Every row gives one point. The points of each table are mixes of a few directions, plus a little noise. How many directions does each table use, and how many do they share? Where both have some left over, give the other angles between the two spaces (their principal angles), to ten degrees, smallest first.

First, 7 rows:
[[-13   9  -6]
 [ 11  -8   5]
 [ 25 -18  11]
 [ 40 -29  17]
 [-35  25 -16]
 [-75  54 -33]
 [ 48 -34  21]]
Second:
[[-17  12  27]
 [-88 -27 -17]
 [ 55   5 -11]
 [  5   6   9]
 [ 42 -10 -32]
 [  4  14  23]]
Directions: first 1, second 2, shared 0; angles 50

First (9 x 6):
[[  3   9 -68 -56  47  -7]
 [  9  30  14  30 -32  -2]
 [  5  16   5  14 -15  -1]
 [ -9 -31  57  33 -23   8]
 [  8  27  18  32 -33  -1]
 [  2   5 -27 -21  17  -3]
 [  7  25 -39 -20  13  -6]
 [-22 -76  73  22  -5  14]
 [ -2  -6 -33 -33  30  -2]]
Second:
[[-14   8 -55  20 -35   9]
 [ 12  -6  45 -16  29  -7]
 [  6  -3  22  -8  14  -4]
 [ 25 -14  95 -34  61 -16]
 [-17   9 -66  24 -43  11]
 [ -2   1  -7   2  -4   1]
 [ -9   5 -34  12 -22   6]]
Directions: first 2, second 1, shared 0; angles 60

First:
[[  1  -7  -6   4   4  -3   9  -3  -6]
 [-14  21  11  -9 -20   1 -14  16   8]
 [ 21  -9   5 -51  32  26 -34  26  -3]
 [  3  43  52  50 -48  -8  22 -43  17]
 [  2 -12 -19  -2  15   0 -10  -1   6]
 [-12 -14 -12 -23   3  -2  14  32 -28]
 [-43   3 -18 -34 -21 -10   4  63 -28]
 [ 64 -30  12  60  39   3  40 -94   5]
 [-23  22  21 -38 -27   5  -6  50 -17]
 [  2 -16 -48  44  23 -13 -25 -46  46]]
Second, 10 rows:
[[-13 -36  -4  -9 -13  -5  12  29  37]
 [ 11  40 -50  10 -13 -16 -25 -45 -33]
 [ 15  -9  62   0  27  26  39  19  29]
 [ 13 -17 -38   0 -28 -14  36   4  73]
 [-36 -18   5 -11   3  -4 -45  20 -52]
 [ 10  30 -95   9 -41 -34 -18 -47   0]
 [-18 -26  39  -9  14  11  -2  32  -4]
 [ 26   8  20   6   9  12  39  -6  38]
 [ -1  19   8   3  12   4 -20 -13 -41]
 [ -6   8  52  -1  31  20 -15   5 -46]]
Directions: first 4, second 3, shared 0; angles 30, 50, 90

First, 11 rows:
[[ 21   4 -16 -17 -17  -7  40  15 -23   4 -17  34]
 [-12  -2   9  10  10   4 -23  -9  13  -2  10 -19]
 [  4   1  -3  -3  -3  -1   7   3  -4   1  -3   6]
 [-23  -4  17  18  18   7 -43 -16  24  -5  18 -36]
 [-35  -6  26  27  28  11 -66 -25  38  -7  29 -56]
 [ 50   8 -37 -39 -41 -16  95  36 -54  11 -41  80]
 [-21  -4  15  16  17   7 -40 -15  22  -4  17 -33]
 [ 34   6 -25 -26 -27 -11  64  24 -36   7 -27  54]
 [-24  -4  18  19  19   8 -45 -17  26  -5  19 -38]
 [-21  -4  15  16  17   7 -39 -15  22  -4  17 -33]
 [ 26   4 -19 -20 -21  -8  49  19 -28   5 -21  42]]
Second, 8 rows:
[[ 18  21  23  45 -15 -20 -16  25   3  22  -9 -73]
 [ 26   8  23   2 -60 -16  62  42 -28  18 -17 -33]
 [-38  -8 -11   5  39  14 -35 -48  38 -23  18   5]
 [-23 -28  12 -39  26  28 -50 -12   2 -12  31  32]
 [  7   2  -7 -35  -8  -9   8 -21   9  -9 -22  15]
 [ 12  21 -52  27  56 -10 -39 -20  13   1 -16  39]
 [ 21  -5  19 -13 -45  -1  48  45 -38  15  -2  -1]
 [-22 -10  -9   7   6  14  20 -10   3 -12  17  17]]
Directions: first 1, second 5, shared 1

First (11 x 18):
[[-25  22 -11 -24   5  18  15  40  60  11  33   0   0  23 -11 -18  -6  -4]
 [ 23 -20  10  22  -5 -16 -14 -37 -55 -10 -30   0   0 -21  11  17   6   3]
 [-25  22 -11 -24   5  18  16  41  60  11  33   0   0  23 -11 -18  -6  -4]
 [ 18 -16   8  17  -4 -13 -11 -30 -44  -8 -24   0   0 -17   8  14   5   3]
 [ 24 -21  10  23  -5 -17 -15 -38 -57 -10 -32   0   0 -22  11  17   6   3]
 [ -4   3  -1  -3   1   2   2   5   8   2   4   0   0   3  -2  -2  -1   0]
 [-22  19 -10 -21   5  16  14  36  53  10  29   0   0  20 -10 -16  -5  -3]
 [-21  19  -9 -20   4  15  13  34  51   9  28   0   0  20 -10 -16  -5  -3]
 [-20  17  -9 -19   4  14  12  32  47   9  26   0   0  18  -9 -14  -5  -3]
 [ 31 -27  14  29  -6 -22 -19 -49 -74 -14 -41   0   0 -28  14  23   8   4]
 [ 21 -18   9  20  -4 -15 -13 -33 -50  -9 -27   0   0 -19   9  15   5   3]]
Second:
[[ 12 -10  22  10   8   9  -4   9  38 -30  34  70   9 -10 -78  56   6 -14]
 [-12 -13 -12 -16   3  19  14  -2   1 -22  -2   8 -17  12  18 -15   5   7]
 [ -3   1  -2  -1   1   3   1   0  -8   2  -1 -11   0   8  16 -11   1   1]
 [ 20  -2  19  11  -4 -18  -9   4  41 -10  14  60  10 -40 -95  65  -3  -9]
 [ -3  15   5  13   7   7  -8   5 -32  22   8 -46  16  33  54 -31   2  -7]
 [  6  15   1   9  -6 -21 -10  -2 -15  30 -12 -33  11  -8  14  -8  -7   0]
 [-15 -10 -19 -19  -2  11  15  -7  -9 -10 -17 -13 -20   8  36 -29   2  12]
 [  1  -2  -3  -4  -4  -7   1  -3   6   0  -8   5  -4 -12 -11   6  -2   3]
 [ -6   6 -11  -4  -3  -4   1  -4 -23  18 -16 -41  -3   9  45 -32  -3   6]]
Directions: first 1, second 3, shared 0; angles 70

First (9 x 32):
[[ -8  -7 -21   1   4   8   0  -5 -21   0  17   5  -7  -2  18  -3   6   1
   -2  -3  -3  10  -9   3   5  -1   0   5   2 -13  -6 -11]
 [  0   1  -2  -1   1   0  -1  -1   0  -2   1  -1   0   2   1  -1   0   0
    0   1  -1   0  -2   2  -1   1   0   2   0   0   0   0]
 [ 14  12  51   3 -11 -18   3  15  43   7 -37  -8  13  -3 -42  10 -13   1
    7   3   8 -19  28 -13  -7   0   1 -18  -2  27  13  25]
 [-10 -15   5  12 -10   3   7   9 -13  19   6  14 -11 -23   1  13   1   6
    5 -11   6  11  21 -25  15 -11   5 -20   6  -5  -2  -1]
 [ 16  18  30  -5  -1 -14  -3   5  37  -8 -29 -14  15  13 -29  -2  -9  -3
    1   9   2 -19   5   7 -15   7  -2   1  -5  22   9  18]
 [ 16  22  -5 -17  15  -5 -11 -11  21 -27 -11 -20  17  34  -4 -18  -2  -8
   -7  17  -8 -16 -29  34 -22  16  -7  29  -8   9   4   3]
 [-23 -20 -95  -8  22  33  -8 -30 -78 -16  68  12 -22  11  78 -21  22  -3
  -13  -4 -16  33 -56  28  10   3  -3  37   4 -50 -23 -47]
 [-18 -26  18  23 -21   2  15  18 -18  37   5  24 -19 -44  -4  26  -1  11
   10 -21  12  17  44 -48  28 -20   8 -41  10  -6  -2   2]
 [ 14  16  20  -6   2 -10  -4   2  29 -10 -21 -13  13  14 -20  -4  -6  -3
    0   9   0 -16  -1  10 -13   7  -2   5  -5  16   7  13]]
Second:
[[  0   3 -34   0  34   8 -16  10  -3 -12  45  -7 -17  58 -18   9   5  20
  -24  19   3 -27   0  54  32 -16 -51  29 -30 -40   0 -10]
 [  0  -4  45  -1 -44 -11  22 -13   4  16 -59   9  23 -76  25 -12  -6 -25
   31 -25  -5  35  -1 -70 -42  22  67 -38  39  52  -1  13]
 [  0   1  -5   0   5   1  -2   1   0  -2   6  -1  -2   8  -3   1   0   3
   -3   2   0  -4   0   7   4  -2  -7   4  -4  -5   0  -2]
 [  0   1  -7   0   7   2  -3   2  -1  -3  10  -1  -4  13  -4   2   1   5
   -5   4   1  -6   0  12   7  -4 -11   6  -7  -9   0  -2]
 [  0  -3  34  -1 -33  -8  16 -10   3  12 -44   7  17 -56  18  -8  -4 -19
   23 -18  -3  26  -1 -52 -31  16  50 -28  29  38   0   9]
 [  0   0  -4   0   3   1  -1   1  -1  -1   5  -1  -2   6  -2   1   0   2
   -3   2   0  -2   0   6   3  -2  -5   3  -3  -4   0  -1]
 [  0   2 -24   0  23   6 -11   7  -2  -8  31  -5 -12  39 -13   6   3  13
  -16  13   2 -18   0  36  22 -11 -35  20 -20 -27   1  -6]
 [  0   1  -5   0   5   1  -3   1   0  -2   6  -1  -2   8  -3   1   1   3
   -3   3   0  -4   1   8   5  -3  -7   4  -4  -6   0  -1]]
Directions: first 2, second 1, shared 0; angles 60

First (8 x 32):
[[  6   8   5  -1  10  -6  -5  -9  24  15  -5   3   7   7   4  16   4   2
  -10  -7 -25  -6   2  -3   1  -1  -1  -2 -13 -12 -12  10]
 [-42  -6  -8  23 -42 -32 -11  46 -34 -11 -13 -10   0 -11   9 -18 -30   3
   24  95  65   4 -29  18 -23  17  -2   4  36   2 -12 -11]
 [ 12   1 -10 -10   7   2 -15  -4  14  -2  -3   0   4  -3  -7 -11  14  14
  -15 -18 -19   1   7 -25  10 -13  11 -16  -3  -1  -8   9]
 [  4  -1  27  -6   6 -25 -19   0  15  29  -3 -11  11   6  10  24  -4  12
   -1   5  -7  -3  -6  -6   2   2   6  -8  -7 -18   1   9]
 [-19  -4   1   2  -3 -22  -3   7  -4  -5   0   0  -8  -3  18   8 -14  -2
   25  31  32  -5 -19  28 -15  14  -9  10  13  -8   3  -1]
 [ -2  20 -40  14   5  30  26 -12  19 -23  -7  26  -5   4  -9 -12  10 -18
  -15  -8 -32  -7  11  10  -6  -1 -15  12 -11   9 -30   4]
 [ 20  -9  30   2  -3  39  31 -10 -36  11  18  -9   1   7 -20   5   1 -20
   -8 -43  -6  13  22  -6  16  -4   2   9 -13  22  38 -23]
 [ 22  -9  -5 -25  20  14  -4 -19   2 -13  12   0 -10  -7  -6 -12  19   9
   -2 -54  -8   3  11 -15  16 -15   8 -10  -2   7  20   2]]
Second, 11 rows:
[[-13  14 -32   7  11   4  14 -11  23 -22  -5  23 -12   0  11   0   2 -13
    8   7  -7 -12  -6  29 -15   8 -19  15  -2  -4 -22   9]
 [ -1 -10   7 -19   7 -38 -38   6  13   6  -2 -11   1  -7  15   3   1  28
   11  10  17  -3 -16 -11   1  -3  12 -18  12 -18   2  14]
 [  4 -10  68   1  -8 -34 -19  11  -9  59   1 -30  23  12   9  43 -19   9
    1  18   6   4  -7  -9   5   8  13  -7  -8 -19  22  -3]
 [ 16 -20  11 -22  -8  -8 -32  13 -22   1   5 -23   5 -13 -13 -25   9  30
   -6 -16  17  14   4 -45  21 -20  29 -29  15   7  22  -3]
 [  5   4 -22   7  -6  38  25  -3 -16 -22   4  10  -6  -2 -19 -24   8 -14
  -11 -19  -9   6  16  -5   5  -7  -3   6  -2  22   0 -11]
 [  1   4 -46  -3   3  27  11  -6  -1 -41   0  17 -15 -10 -12 -36  15  -3
   -4 -17  -2   1   8  -3   1 -10  -4   0   7  17 -10   0]
 [ 12  -6  60  15 -20  13  17   9 -33  48   7 -23  22  16 -16  27 -15 -14
  -15  -2  -8  14  15 -13  12   4   9   4 -17   7  27 -21]
 [ -1  -6 -22 -18   8 -17 -26   1  11 -20  -2   1  -8 -13   6 -19  10  22
    8  -1  13  -2  -9 -10   1  -8   7 -15  15  -5  -5  12]
 [  2   8 -42   7  -1  42  28  -7  -8 -38   2  19 -13  -5 -18 -32  12 -16
   -9 -20 -10   2  15   2   1  -7  -8   8   0  24  -9  -7]
 [-16  19  18  27   4  -3  32 -10  20  26  -5  14   5  21  18  49 -19 -33
    6  25 -19 -14  -6  49 -21  27 -28  32 -22 -15 -15   0]
 [ -9   4  -1  -2   9 -24 -12  -3  22   3  -5   4  -2   1  18  15  -4   5
   11  16   4 -10 -14  16 -10   8  -6   3   1 -17 -10  12]]
Directions: first 5, second 3, shared 3

First, 8 rows:
[[ 13   1  -3 -11 -13  20  -8  16  21  12   6   8   1  18   5  12  -2   6
   17   4  -3   6 -11   2  18  -7  -3  -6   8  -6  -1   0]
 [ -9  -2   1  -8  13  -6  14  -7 -26 -25 -23 -14  11 -31  -4 -20 -15 -28
  -18 -35 -14   2  24  32 -13  20   3   5 -17  12  -9  11]
 [-19   0 -18  16   8 -67   0 -36 -17  13  32  -8  -3  -6 -14  -8  18  21
   -7  30  18 -21  21 -48   1 -22 -22  -6  12 -25   8 -19]
 [ 20 -17   1 -19   5  36  -7  37  31   9  -7  -9  14  35   8  15  -7 -12
    2  -6   3  29 -35  53  15  12  18  10   7  26 -21  10]
 [ 33 -22  -1 -25   0  54 -17  56  56  25   2  -6  17  63  13  31  -4  -6
   13   5   8  39 -58  62  30   7  22  11  19  31 -28   9]
 [-38   8  29  56  -2   2 -19 -24 -34   3   3  17 -16 -25 -15  10  13  27
    9   4  14 -36   4 -63 -17   2  34  -4   7  14   9  -8]
 [-13  21  -4 -10 -12 -14  15 -25 -38 -28 -18   7   1 -58  -6 -28 -18 -16
    2 -38 -33 -21  60 -14  -5   4 -24 -17 -22 -27  14   5]
 [ 13  10  -5   0   2 -24  22 -16   8  -8   4   5 -26   3  13 -11  14   9
  -18  37   8   2  -5 -24 -29 -17 -29   8 -14 -25  28  -7]]
Second, 8 rows:
[[-53 -17 -33   3  42 -95  -2 -21 -25  20  47 -39  30  14 -30  -1  -1 -16
  -46   0  32 -18  -8  24   6   9  -2   7  29  46 -32 -17]
 [-33  41 -21 -12 -14 -44  17 -23 -17  -7  23  22 -16 -22  -5  -6 -19 -10
  -18  -8 -13 -44  15 -32 -15  -8 -45 -19  -5  -5  30 -11]
 [ 42 -32   9   1  -4  31 -17   6   9   5 -21 -17  19  -4   2  -8  18  19
   43   2  -8  35  33   2  36 -10  17  -2   1 -44 -19   8]
 [  0 -21  -6   4  15 -20  -7  -6  -6   7   5 -22  17   3  -9  -5   9   3
    0   3   9  10  11   8  14   0   8   4   9  -3 -19  -2]
 [  8  10  17   5  -6  35   5  12  10 -10 -15  17 -19   4  13   6  -2  -1
   -4   3  -2   3 -24   1 -22   6   9   7 -11  12  14   6]
 [ 62 -45  33  26   6  46  -8  -7   0 -14 -51 -22   2 -19  12 -23  40  32
   41  22  -1  54  40 -14   7 -10  35  15 -19 -61  -9  14]
 [-10  30   3  -8 -16  22   7  14  11  -5   2  28 -20   7  10  14 -18 -11
  -11  -7  -8 -18 -30   1 -19   6  -9  -4  -6  23  20   2]
 [-14  34  -3 -19 -22  26   3  25  19   2   9  33 -15  16   8  22 -27 -16
   -6 -15 -12 -22 -37   9  -7   7 -13 -10   1  31  16   1]]
Directions: first 5, second 4, shared 3; angles 90

First:
[[-21  -4   9 -50 -32 -10  -8  -4  13  26  35 -12  28  37 -38  12  -3   6
  -31 -24  25   9   4  -8 -12 -39  42  -8  26  36 -22  12]
 [ 42  28   1  28  19 -18   4   0  27 -24   5  24 -34   4  18  -3   2  -8
   13  44 -38  10 -48 -31  14  25 -29  17 -15  14  26 -13]
 [ -5 -21 -19  45  10  25  20  19  18  29 -42  -6   2 -30   6   2 -12 -11
   18   4 -20  16   7  29  13   2   3 -15   4 -68   4  22]
 [ -4  12 -26  66  66  10 -13 -25 -12 -51 -29  30 -12 -47  76 -33 -17 -24
   13 -14 -49 -14 -26   8  10  47 -18  12 -20 -49  -5 -35]
 [-11 -41  -6  60  15  29  25  42   0  39 -67  -9   7 -45  12   0 -14  -8
   55   5  -3  -1  55  47  14  27 -20 -29   5 -74  14  22]
 [ 19  19   6  18  17 -21 -10 -19  12 -44  14  22  -2   3  39 -11  -5  -3
    1  10 -21  -8 -40 -37   6  25 -27  16  -6  32   3 -39]
 [-30  -1  -9 -36   6  18  -9   5 -42  22  -1 -12 -14  -2 -34  -5   9  -2
   -9 -28  21  -8  46  44 -16 -18  41  -6  -7 -23  -8  35]
 [-19   8  32 -67 -22 -34 -24  -3  -2   6  53   1  22  51 -30   3  -1   9
  -13 -23  37 -14  21 -22 -19 -14  27  -4  22  89 -16  -8]
 [  5   0  12 -52 -34  -2  -2  -5 -34  -2  20 -20  -6  17 -32  13  26  24
  -18   3  41  -9  19  -3 -14 -23  -4   7 -10  34   2   6]
 [ 19 -38  -9  22 -51  27  36   6  10  17 -33 -34  22 -21  -5  28  12  25
   -7  23  18  18  -7  -2  12 -25 -36  -6   0 -42   7   5]
 [  6  34   6 -35   6 -26 -20 -16   9 -16  45  17 -14  34 -12  -5   2  -6
  -22   0 -10   2 -30 -26  -8  -7  23  15   1  51  -4  -7]]
Second (10 x 32):
[[ 21  -6   2 -11  22  28 -37   5   5  29 -18 -17 -16 -11  -3   5 -18  -7
  -10  16 -26  -7  18  12 -35  28   3   7 -22  30 -56 -44]
 [-10 -16   7 -32  18   8 -51  -2 -13  13  16  -4  26   9  17 -12 -12   3
  -16 -17   8 -32  32  -8 -40  38  -6  -6  -1  95 -71 -68]
 [ 10  10  27 -21   6 -32   2  42  68  30 -34 -25 -23 -24 -55  58 -31 -12
   14 -33   9  37  48   4   0 -16  64  46 -16 -94  -5  18]
 [ 17   4 -32   4  14  -7 -10   7   7 -23  -7  -5 -13 -35  16  21  18   9
  -25 -12  13   9   7 -29   6  21 -22  50 -40 -22 -22 -36]
 [-18  -9 -23   2 -18 -13  32 -14 -25 -43  26  20  27   1  25 -24  36  28
  -10 -17  30   3 -42 -20  19 -21 -33 -13  12  -7  39  14]
 [-14 -12  -3  -6 -17   1  27  -7 -12 -13  12  10  17   6   3 -21  15  20
    2  -5   8   5 -36   5   3 -27  -9 -28  19 -13  31  23]
 [ -7   0   3  28 -15  31  19 -31 -43  -1  14  16   4  35  17 -44   6  -7
   15  48 -31 -19 -45  26   8 -12 -22 -60  34  44  39  35]
 [  0  29 -13  50   3  -5  -6 -23 -30 -22  17  18 -11  21  32  -3   9 -30
    5  29  -8 -26  13 -15  42  29 -24  10   1  48  19   9]
 [-17 -14   7 -18 -11  -3  11  -3  -7  -2  13   5  23  11  -1 -18   4  17
    2 -13  12  -1 -17   5  -9 -18   0 -27  20   7  10   8]
 [ 18  16  24   3   0  -9  14  27  50  32 -37 -20 -36 -13 -48  40 -27 -20
   22   4 -18  32  22  22   8 -23  51  22  -8 -89  18  42]]
Directions: first 6, second 5, shared 1; angles 30, 50, 80, 90

First, 9 rows:
[[ 39  11 -28  16   9  25  24  52   7 -17  -3  -5   6   7 -29  -9  56 -10
   -4   1 -32  73 -14 -41  14  24  -4  43  52  15  18 -28]
 [ 39 -10  37  45  33  26  22 -21 -21 -18 -13  34  26  -3  16  15  95 -42
   32 -19 -61  28   2 -18 -36 -36   7  60  25 -27 -18  13]
 [  4   2  -5 -20 -14  -5   5  -4  11  -2  -8  -3  -4 -10   4  -1 -38  30
  -25   3  27 -27  12   4  17   7  26  -6 -17  22  -6  14]
 [ 13  -7 -30  13 -24   5  41  44   8  -8   3 -18  17  28 -10 -13  30   6
   -6  -5 -10  52 -30 -75  22  14  29  24  41  -9   6   1]
 [ 22   9  -3 -21   9   8   5   9  20 -11 -17   3 -13 -18  -2  -4 -34  30
  -16   7  29 -26  15  12  33  31  33   5  -9  28   3   5]
 [-25   9 -16 -22 -22 -23 -19 -25  -6   9  10   5 -10 -18  -3   8 -50  14
  -30   8   2 -26  27  43 -31 -27 -33 -29 -41  34  -1  -1]
 [-22   0  34  16  27   3 -48 -26 -21  18  13   3  -7   1   2   5  27 -44
   36   1 -14   1  -6  47 -27 -16 -59 -21  -2 -29   0 -22]
 [-33  -7 -13   2  18 -18   6  12  -2  -5  15  14  -5  13   1   3 -15 -14
   42   1 -18  -9  -6  -3 -13  10 -12 -21 -10 -33  23  -3]
 [-36  -7  25 -29 -35 -20 -37 -41   3  31   1 -30 -10   0  22  -5 -72  31
  -28   4  74 -66   0  31  21  -7  13 -56 -40   0 -25  22]]
Second (10 x 32):
[[-12   2   3  -3   2  -4  -5  13   5   7   9  -9  -3   0  -6  -8  -9   3
   10   2  17  -1 -16   3   7  14  -2 -16   4  -7   4  -5]
 [-24  36  -7 -20  -1 -26  21  78  28  12  50  -1   1 -65 -51 -33 -43  52
    1   5  48  10 -48  31 -21  30  -7 -35   8  47   7 -11]
 [ 20  13 -11  -2  -7  -2  25   5   2 -12   2  22   8 -34 -11   4   2  18
  -27  -3 -19   9  17   8 -31 -21   2  24  -7  44  -7   8]
 [ 40  11 -17   3 -11   4  35 -16  -6 -24 -13  37  14 -36  -3  17  17  14
  -45  -6 -47  11  43   3 -45 -44   6  51 -13  58 -14  16]
 [ 45  -5 -13  10  -9  14  22 -45 -16 -25 -31  33  12  -5  18  28  31  -8
  -39  -7 -60   6  56  -9 -31 -51   9  58 -14  32 -15  18]
 [ 15 -32   8  17   2  21 -22 -65 -23  -7 -41  -3  -2  59  44  26  34 -46
    5  -3 -36 -10  36 -27  23 -21   6  24  -5 -47  -4   7]
 [-17  25  -4 -14   0 -18  14  54  19   9  35  -1   0 -43 -35 -23 -30  35
    1   3  34   7 -33  21 -14  21  -5 -25   5  31   5  -7]
 [-24 -12  13   0   8   0 -26   2   1  15   3 -25 -10  31   8  -8  -6 -15
   30   3  26  -9 -23  -6  33  27  -4 -31   8 -45   9  -9]
 [  5 -21   7  10   2  12 -18 -38 -13  -2 -23  -6  -3  40  27  13  19 -29
    9  -1 -16  -7  17 -17  20  -7   3   8  -1 -35  -1   2]
 [-48 -18  22  -1  14  -3 -46  10   4  28  10 -46 -17  52   9 -18 -16 -24
   56   7  53 -15 -47  -8  59  52  -7 -59  15 -78  17 -19]]
Directions: first 6, second 2, shared 1; angles 50

First, 11 rows:
[[ 34 -11  33  34  -3  -9 -30  -4  -4  28   4 -29 -16 -51 -13 -27 -19  30
   -4 -13 -16   9  -6  -1 -19  15  25 -19  11  50 -12 -51]
 [ 43   0  -1  22  22  13  33  -2  12 -17   1 -14 -27  -3  42  23  14   9
    1  23 -24  -4 -15 -19 -30   8   2  -2  17   4 -25  14]
 [-56  27  -9 -23  10   2 -24  -1 -17 -35  -5  28  42  22   0  26   8  -6
  -37  31   0 -10 -22   9  26  -4  28  19  -3  -6  -6  31]
 [-18  26   7  -4  -9   5 -36   5  -9 -10  20 -13  17   5  42  15   9  10
  -26 -14  -4   8 -30 -11  21   7  44  13   4  12  -3   3]
 [  2 -31 -16  19 -20   8  35  58  32   0   2   1  15  17  -9 -10  30   2
   -7  21  37 -58  17 -15 -16 -32  12  22   6 -28  -8 -11]
 [ -4   3 -31 -37  22   9  50 -37   3 -17 -20  29 -19  40  -1  21  -4 -42
   42   9  -5  20  27   8   2  -4 -73  -6 -13 -48  21  62]
 [ 17  10  20  -9   6  24 -22 -49  -1   6  -1 -23 -14  -1  35  -1 -22  -6
   22 -16 -26  43   6 -19   2  13   3 -10  10  19  16  30]
 [ 29 -26  -7  34 -15  -9  34  53  22  11  10 -12 -11 -10  -4 -11  24  17
   -4   2  22 -41   2  -7 -24 -12   4   6   5  -9 -17 -41]
 [-27   9 -10  -5   9 -51  -3  12 -32   3  -6  38   4 -23 -66   0  -6   5
  -17  -1   4  -4 -16  52  11  12 -29 -15 -25   3 -10 -46]
 [-33  -2   6 -22  15 -31 -24 -37 -32  12 -29  39   8 -24 -95 -23 -40 -10
    8   6  -6  21  20  50  11   9 -40 -27 -21  14  14 -16]
 [ 12  -3   7  -6 -37  38 -14   1  27  18  23 -44   0  28  68 -12   7  -9
   24 -46  17  14  17 -47  14 -13  24  18  10 -13  31  25]]
Second:
[[-23 -39  25 -23  23  -9 -38 -34  24 -39  40 -43 -22 -75  30 -32 -26  39
   20 -31  30  21  -2  13 -11  21  32   2 -23 -57  33 -24]
 [ 12   8   4   1   0 -20  -5   8 -20  17 -20  33  -2  39 -33  27  32 -18
    9  -3 -10  12  13 -14 -21 -27 -32  -4 -12  29  -1  -4]
 [-28  -1 -26 -41  38 -44  -3  15 -13 -46  15  60 -21 -13 -43  47  49  -8
  -48  35  32 -27 -40  42  -5  -3 -27  10 -44 -57   5   2]
 [ 12  -9  20 -21  10 -18 -43 -16  -8   6   6  13 -27  -6 -21  15  25  -5
    1 -16   9  23   2  -8 -21 -13 -13  -4 -25   4  27  -5]
 [ 18   9   0  13 -22  36   2  -4   9  23  -1 -25   4  -1  23 -19 -23  -4
  -10   3 -11  -5  -2 -10  23  13  20  -1  28  22  -4  17]
 [  6  24 -25  28 -24  34  46  22   4  17 -16  -7  28  25  18 -10 -22 -11
  -16  26 -19 -29  -4   0  33  12  10   3  39  22 -33  21]
 [ -6  15 -15  30 -13   4  49  25  -6   8 -26   4  34  39   3  -2  -9  -4
   18   9 -22 -11  17  -6   4  -7  -8   0  21  22 -33  -2]
 [ 10  16 -14   3 -10  15  10  10  -3  12  -5  11   2  13  -4   9   4 -15
  -27  20  -5 -18 -13   3  18   4  -1   2  13  12  -9  19]
 [ 12 -17  33  28 -25  42  -9 -29  27  21   7 -81  12 -29  61 -64 -64  28
   50 -44 -15  30  33 -29   6  19  46  -7  34  21   8 -11]
 [-13  -6   0 -18  23 -39  -9   5 -14 -19   0  35 -10   7 -33  28  34  -2
    2   0  12   6  -2   9 -25 -17 -27   1 -33 -17   7 -14]]
Directions: first 6, second 4, shared 1; angles 60, 70, 80
